Each row is a point. Each copy is the shape, with its points in the same order, turned, moved and blurred by noise. Is it also mirrored, or only turned?

Shape:
[[ 3.03 -0.47 -0.31]
 [ 1.00 -1.36  0.27]
 [-0.76 -1.91  1.64]
 [ 0.64 -0.40 -1.46]
 [-1.91  2.22  0.33]
 [ 1.61 -0.94 -1.72]
 [ 0.20  2.40  1.10]
 [ 0.17 -2.56  4.10]]
Copy 1, 8 rows:
[[ 0.88 -2.73  0.39]
 [-0.61 -0.76  0.27]
 [-1.78  0.36 -0.59]
 [ 1.63 -0.09  1.56]
 [ 1.70  2.45 -1.88]
 [ 1.11 -1.28  1.67]
 [ 1.83  0.55 -2.57]
 [-3.33 -0.75 -2.29]]
Copy 1 is: mirrored
Copy 2:
[[ 1.80  0.89 -2.80]
 [-0.28  1.13 -1.98]
 [-2.39  0.62 -1.27]
 [ 0.94  2.33 -0.55]
 [ 0.27 -0.07  2.49]
 [ 0.97  2.75 -2.03]
 [ 1.33 -0.97  0.85]
 [-3.25 -1.65 -2.68]]
Copy 2 is: only turned
Copy 3, 8 rows:
[[ 2.38  2.17  1.60]
 [ 0.36  1.95  0.49]
 [-1.18  2.79 -0.86]
 [ 0.46  0.47  1.04]
 [ 0.89 -0.98 -2.66]
 [ 0.64  0.75  1.84]
 [ 2.66  0.04 -1.84]
 [-0.95  5.08 -2.08]]
Copy 3 is: only turned

Shape (7 x 4):
[[-2.20 -0.06  0.28  0.70]
 [ 2.41 -1.25 -2.12 -0.24]
 [-0.06  4.15  0.90  2.65]
 [-2.27  2.21 -0.82  2.00]
 [ 0.27 -0.41 -0.20 -0.70]
 [ 2.71  0.44 -2.37 -2.56]
 [ 1.05  0.13 -0.61 -0.35]]
Copy 1 (7 x 4):
[[ 0.61 -1.33  2.19  0.51]
 [-1.23 -1.17 -2.54 -0.13]
 [-2.78  0.74  3.10  3.51]
 [ 0.56  0.30  2.38  2.85]
 [-0.41 -0.68  0.25 -0.66]
 [-1.40  1.91 -2.85 -1.14]
 [-0.79 -0.69 -0.63 -0.55]]
Copy 1 is: mirrored
Copy 2:
[[ 2.32 -1.47  0.25 -0.83]
 [-1.85 -1.13 -0.84  1.98]
 [ 1.84  2.73  3.53 -1.55]
 [ 2.79 -0.56  2.57 -0.27]
 [ 0.55 -0.39 -0.89  0.47]
 [-0.90  0.58 -1.43  3.96]
 [-0.25 -0.14 -0.26  0.44]]
Copy 2 is: mirrored
Copy 3 (7 x 4):
[[-0.82 -1.08 -1.88 -0.01]
 [-0.22  0.72  1.37 -3.31]
 [ 0.09  3.85 -2.36  1.77]
 [-1.41  1.16 -3.41  0.39]
 [-0.27 -0.87  0.50 -1.00]
 [-2.07  1.75  3.03 -2.44]
 [-0.02  0.82  0.49 -1.36]]
Copy 3 is: only turned
Copy 4 (7 x 4):
[[ 1.40  1.51  0.19  0.65]
 [-1.33 -2.20  2.73 -0.96]
 [ 4.58 -2.19 -1.34  0.71]
 [ 1.50 -0.33 -2.04  1.64]
 [ 0.61 -0.02  1.50 -1.68]
 [-1.12 -3.13  1.35 -4.23]
 [ 0.79 -0.65  1.35 -1.66]]
Copy 4 is: only turned

Shape, 14 rows:
[[-1.13 -1.74 -2.72  2.00 -0.70  0.05 -1.97  0.05]
 [ 0.05 -0.30  0.41  1.41 -0.79  0.59  0.45 -1.38]
 [ 0.86  1.20  0.54  0.81  5.04  0.37  1.65  4.91]
 [ 0.89 -1.52  0.82  1.82 -0.63 -0.41  0.60 -0.76]
 [ 1.61 -1.06  1.42  1.66 -0.79  0.58 -2.47 -0.36]
 [ 1.14  0.90 -3.90 -8.44  0.42  0.19  1.10 -0.72]
 [ 1.30  0.49  1.58 -0.27 -0.86 -2.96  0.64  0.99]
 [-1.58 -0.31  0.35  1.00 -1.32  0.18 -1.43  1.60]
 [ 1.11  0.63 -0.24 -1.24  0.48 -1.94 -0.34  1.86]
 [ 0.80  0.89 -0.04  2.03 -1.05  0.57 -0.77 -0.67]
 [ 0.38 -2.92  1.02 -0.31 -1.04 -0.58 -1.85 -0.02]
 [-1.99  1.30  0.72  1.98  2.15  0.83  1.38 -0.30]
 [ 1.04 -1.49  1.68  0.83 -1.33  0.15 -2.08  1.47]
 [-1.59  0.38 -1.60 -1.11  2.52 -1.04 -1.85 -0.74]]
Copy 1:
[[-0.12 -2.96  2.30 -0.17  0.18  1.28  0.02  0.92]
 [ 0.68  0.17  0.30  0.77  0.26 -0.48  1.31  1.46]
 [ 3.15 -3.26 -2.89  2.53 -5.43  0.46 -1.58 -2.16]
 [-0.86  0.23  0.18  1.62 -0.56  0.64  2.34  0.65]
 [-2.71  0.48 -0.49  1.54 -0.12  0.82 -0.43  0.82]
 [ 2.93  0.96 -0.51 -4.92  2.50 -3.88 -2.00 -6.43]
 [ 2.11  1.84 -1.15  2.27  0.48  1.92  0.34 -1.76]
 [ 0.56 -2.13 -0.18  1.90  1.18  1.10 -0.81  0.91]
 [ 2.17 -0.13 -0.92  0.91 -0.10  1.30 -1.08 -2.50]
 [ 0.10  0.50  1.20  1.15 -0.86 -0.41 -0.63  1.37]
 [-1.99 -0.95 -0.94  0.63  1.42  1.38  0.45 -0.68]
 [ 2.62 -1.31 -1.80  0.18 -2.41 -0.03  0.21  2.59]
 [-1.80 -0.86 -0.85  2.62  1.04  1.12 -0.47 -0.25]
 [ 1.46 -1.52 -0.39 -2.95 -0.59  1.28 -1.92 -0.09]]
Copy 1 is: mirrored
Copy 2 (14 x 8):
[[ 1.57  0.30 -1.67  0.21  1.27  4.07  0.62  0.10]
 [ 1.04 -0.66 -1.19 -1.54 -0.99  0.62 -0.69  1.06]
 [ 5.02  0.41  3.31 -1.33 -0.56 -1.01  2.81 -4.60]
 [ 2.41 -0.56 -1.32 -1.37 -1.72  0.47  0.53  1.19]
 [ 0.98  1.43 -0.27 -2.61 -2.03  2.92  0.15  1.40]
 [-6.24 -1.54  0.74  3.92 -0.85 -1.45  2.26 -4.12]
 [ 2.07  1.93  0.27  0.55 -2.30 -1.90  1.34  1.23]
 [ 2.42  1.48  0.18  0.44 -0.78  2.03 -1.59 -0.17]
 [ 1.19  2.11  1.06  1.15 -0.87 -0.99  1.56 -1.13]
 [ 0.79  0.01  0.36 -2.30 -0.16  1.28 -0.24  2.01]
 [ 0.75  1.93 -1.71 -0.56 -2.77  2.56  0.46 -0.35]
 [ 3.16 -0.81 -0.46 -1.79  1.10 -0.89 -1.46 -1.65]
 [ 1.72  2.17  0.60 -1.14 -2.65  2.72 -0.36  0.80]
 [-0.52  1.85 -1.22 -0.37  1.92  0.50  0.06 -3.21]]
Copy 2 is: mirrored
Copy 3 (14 x 8):
[[-0.83 -1.85 -0.66  1.49 -2.79 -0.49  2.28 -1.05]
 [-0.44 -0.89  0.50 -1.40 -0.25  0.46  1.25  0.37]
 [-3.03  3.63 -2.03  2.99  2.43  0.41 -2.88 -0.34]
 [-0.65  0.11  0.28 -1.35 -1.33  0.31  0.85  1.57]
 [-0.06  1.06  2.20  0.34 -1.23  0.98  2.53  0.38]
 [ 0.86 -1.45  3.23 -0.71  0.41 -6.24 -4.90 -5.13]
 [-3.07  0.95  2.43 -1.50 -1.56  0.21 -1.55  0.61]
 [-2.19 -1.69  1.54  1.75 -0.87  0.67  1.09  0.15]
 [-2.69  1.22  1.83  0.45 -1.11 -0.83 -1.86 -1.23]
 [-0.62 -0.39  0.98 -0.70 -0.78  1.66  1.53 -0.81]
 [-0.53  0.10  2.74  0.72 -2.16 -1.58  1.42  1.44]
 [-2.64 -0.62 -1.43 -0.51  2.55  0.43  0.88 -0.03]
 [-0.69  0.60  2.82  1.56 -1.41  0.82  1.19  1.23]
 [-2.99 -0.04  0.33  0.55  0.03 -3.00  1.26 -2.77]]
Copy 3 is: only turned
Copy 4, 14 rows:
[[-0.84 -0.60  2.86  0.24 -1.29  0.00 -1.32  3.33]
 [-1.80  0.41 -0.64 -1.19 -0.16 -0.30 -0.37  0.22]
 [ 2.76  1.54  3.49 -2.29  1.94  0.40 -1.66 -4.40]
 [-1.26  1.06 -0.74 -2.03  0.64  0.08 -1.05  1.30]
 [ 0.10 -0.77 -1.07 -2.20 -0.53 -0.92 -1.99  2.18]
 [-0.49 -4.49  2.85  1.62  2.69 -4.42  6.41 -1.18]
 [ 1.29  1.02 -1.91  0.02  2.22 -1.37 -0.07  0.66]
 [ 0.48 -0.80  0.30  0.34 -0.43  1.27 -2.09  0.92]
 [ 2.32  0.17  0.85  0.48  1.70 -1.97  0.08  0.11]
 [-1.97  0.10 -0.38 -0.32 -0.81 -1.55 -2.00  0.42]
 [ 0.56 -1.09 -0.57 -1.54  0.21  0.18  0.11  2.68]
 [-1.20  1.66  0.83 -0.39 -1.60  1.55 -0.30 -2.55]
 [ 1.18 -1.36 -0.65 -1.72  0.58 -0.42 -1.99  2.08]
 [ 1.13  0.12  2.37  0.13 -2.08 -1.04  1.93  0.26]]
Copy 4 is: mirrored

Shape (12 x 9):
[[-0.35 -3.02  1.45  1.44 -0.94 -2.52  1.18  0.01  0.45]
 [ 1.19 -0.71  2.05  0.69 -1.89  2.22 -2.13 -1.86  3.50]
 [ 3.99  0.84  0.62 -3.71  1.61 -3.83  0.57 -2.53 -2.84]
 [ 1.62 -0.81  0.63 -2.91  3.38 -1.16 -0.71  0.73 -0.61]
 [-0.15 -1.96 -0.73 -1.71 -1.06  0.68  1.07  1.66  0.14]
 [ 0.89  0.95  1.69 -2.70  1.73 -1.84  2.41 -2.42 -1.76]
 [ 1.37  0.82  2.41  0.49 -1.11  0.16  0.54  1.59  2.30]
 [-1.58 -1.91  1.21 -0.55 -1.23 -1.15  0.41  1.79  0.59]
 [ 0.73 -2.15 -0.90  1.53 -0.67  0.70  0.92  1.73  1.27]
 [ 0.55  2.28  0.38  1.42  0.49  1.50 -1.77 -2.48  2.67]
 [-1.29 -0.58 -0.44  0.75 -2.79 -0.22 -1.28  2.68  2.63]
 [-0.38 -1.64  1.84  2.59 -2.27  0.92 -1.10  1.04 -0.91]]
Copy 1 (12 x 9):
[[-2.24  0.10 -0.40  0.09  2.16 -2.34  0.19 -1.72  2.18]
 [ 1.26  0.73  3.04 -0.87 -2.76 -3.07 -2.76 -1.10  0.21]
 [ 1.63 -4.32 -4.61 -0.53  0.44  0.50  2.05 -1.77 -2.73]
 [ 0.12 -0.76 -2.73 -0.33 -1.01 -0.38  3.01  0.94 -1.86]
 [-0.36  0.58  1.23 -0.56  2.28 -0.62  0.83  1.69 -0.14]
 [ 0.64 -2.36 -4.61 -1.03  0.00  0.83 -0.04  0.13  0.50]
 [-1.25 -2.39  1.59 -1.12 -0.67 -2.79 -0.24  1.31  0.93]
 [-1.26  0.68  0.39  1.20  1.59 -2.06  0.73  1.01  1.84]
 [-2.92  0.83  2.30 -1.60  0.94 -1.15  0.63  0.33  0.58]
 [ 0.40 -0.77  2.18 -1.07 -4.46  0.44 -1.52 -1.07  0.79]
 [-0.90 -0.13  4.27  1.07  0.41 -2.08  0.83  0.70  2.47]
 [-3.02 -0.08  2.35  1.97  0.40 -1.84 -2.48 -0.07  0.29]]
Copy 1 is: only turned
Copy 2, 12 rows:
[[ 0.77  2.11 -3.05 -1.46 -1.91  0.60  1.07  1.95  0.66]
 [-0.86 -1.06 -2.58  2.47 -1.92  4.15  1.22 -1.73  0.68]
 [ 3.10 -0.88  1.67 -1.96  3.29 -1.45  2.54 -1.00  3.50]
 [ 3.44 -0.89  0.27 -2.39  0.59  0.22 -1.50 -2.21  0.66]
 [ 0.66 -1.88 -0.34 -1.74 -2.67  0.55 -0.58  1.43 -0.88]
 [ 1.46  0.24  2.01 -2.76  2.36  1.56  0.93  0.52  2.59]
 [-1.64 -0.90 -3.04  0.29  0.75  1.24 -0.59  0.05 -0.49]
 [ 1.07  0.24 -2.23 -1.48 -1.33  1.02  0.08  2.01 -1.52]
 [-1.09 -0.06 -1.78 -0.29 -3.54 -0.31 -1.05  0.65 -0.20]
 [-1.12  0.97  0.46  3.70 -0.20  2.69  0.31 -2.41  0.44]
 [-0.13 -0.54 -2.67  1.83 -2.32  0.68 -0.36  1.51 -3.16]
 [-1.39  1.08 -2.75 -0.97 -2.48  1.53  2.50 -0.56 -2.38]]
Copy 2 is: mirrored
Copy 3:
[[ 0.53  1.12  1.80 -2.02  0.17  1.93 -2.45 -0.92  0.07]
 [ 2.45 -1.97  2.31  0.24 -4.23  1.02  1.40 -0.09  0.12]
 [-2.99  0.50  3.54  0.19  2.45 -5.07 -0.83  1.92  1.02]
 [-1.14  2.90  0.24 -0.81  0.35 -3.10  1.38  0.69  1.79]
 [ 1.73  0.01 -1.42 -2.58  0.05 -1.22 -0.72 -0.64  0.68]
 [ 0.61  1.08  2.58  1.43  2.79 -3.15 -1.13  0.65  2.32]
 [ 2.64  0.01  1.81 -1.01  0.29  0.81  2.31 -0.40 -1.19]
 [ 1.45  0.90  0.06 -2.43  0.32  0.51 -0.62 -2.69  0.67]
 [ 1.51  0.06 -1.30 -2.27 -0.55  1.88 -0.31  0.78 -0.63]
 [ 1.16 -1.36  0.86  3.63 -2.01  0.91  2.14  0.22 -0.26]
 [ 1.35 -0.94 -0.97 -2.07 -1.32  1.51  1.00 -3.26 -1.74]
 [ 0.60 -1.77  1.04 -2.29 -0.49  3.22  0.69 -1.12  2.00]]
Copy 3 is: mirrored
